Rows are points. Each copy is the shape, with its points in the same order, stretched, turned, moved and blurred by noise. Some copies are also mirrored. Which?

Shape (8 x 2):
[[-22  -9]
 [ 13 -33]
 [-54  40]
 [ 71 -14]
 [ 46  65]
 [-33  46]
 [  6   5]
 [ -4  73]]
Copy 1 (8 x 2):
[[  1  -7]
 [-30  13]
 [ 56 -23]
 [-29  72]
 [ 55  76]
 [ 60  -2]
 [  7  22]
 [ 79  32]]
Copy 1 is: mirrored
Copy 2 (8 x 2):
[[ 24   1]
 [-14 -15]
 [ 62  43]
 [-73  18]
 [-36  93]
 [ 42  53]
 [ -1  19]
 [ 20  83]]
Copy 2 is: mirrored
Copy 3:
[[-35 -27]
 [  0 -53]
 [-52  36]
 [ 47 -35]
 [ 44  51]
 [-37  37]
 [  1  -3]
 [-14  74]]
Copy 3 is: only turned

Shape:
[[ -5 -29  27]
 [-25  37  12]
 [ -1 -63  18]
 [  2  37 -76]
 [-21  -6  31]
 [-51   2   5]
 [ -9  14 -95]
 [-35  -8  27]]
Copy 1, 8 rows:
[[-32 -10  29]
 [-26  33 -23]
 [-45 -39  48]
 [ 52   0 -47]
 [-52  12  15]
 [-50  -1 -30]
 [ 50 -39 -60]
 [-60   8  -4]]
Copy 1 is: only turned
Copy 2, 8 rows:
[[-33 -20  68]
 [-22  39  29]
 [-42 -55  67]
 [ 10 -13 -59]
 [-43   7  62]
 [-66  16  28]
 [ -6 -34 -73]
 [-53  11  58]]
Copy 2 is: only turned

Shape (10 x 4):
[[-55  44  37   3]
 [-59  26   5  18]
 [ 27 -28 -78 -20]
 [-10 -64  29 -66]
 [ 18 -17 -28 -29]
 [ 27 -67 -50 -30]
 [ 12 -50  25  47]
 [-83  28  13 -21]
 [ 36  54  42 -14]
 [ 36  47 -35  10]]
Copy 1 (10 x 4):
[[-45  25   1   8]
 [-35   9 -34  -9]
 [ 72  36 -45 -38]
 [ 12  29  65 -84]
 [ 36  40   2 -36]
 [ 68  18 -10 -63]
 [ 27 -61 -11 -14]
 [-52  38  -3 -29]
 [  1  56  33  46]
 [ 30  43 -38  42]]
Copy 1 is: only turned
Copy 2:
[[ -7 -15  10  90]
 [-22 -21 -27  66]
 [  6  30  -2 -64]
 [ 31 -95  63 -19]
 [ 19   4  12 -25]
 [ 23 -22   8 -80]
 [ 83 -26 -35  15]
 [-52 -46  -6  52]
 [ 30  40  78  70]
 [ -3  71  22  18]]
Copy 2 is: only turned
Copy 3:
[[-39  65  10 -41]
 [-63  32  19 -21]
 [-15 -48 -56  66]
 [ 55 -52 -39 -44]
 [  6 -20 -47  22]
 [ 23 -75 -40  37]
 [ 34 -11  61  16]
 [-61  31 -20 -57]
 [ 46  85 -23  -4]
 [-11  47 -25  65]]
Copy 3 is: only turned
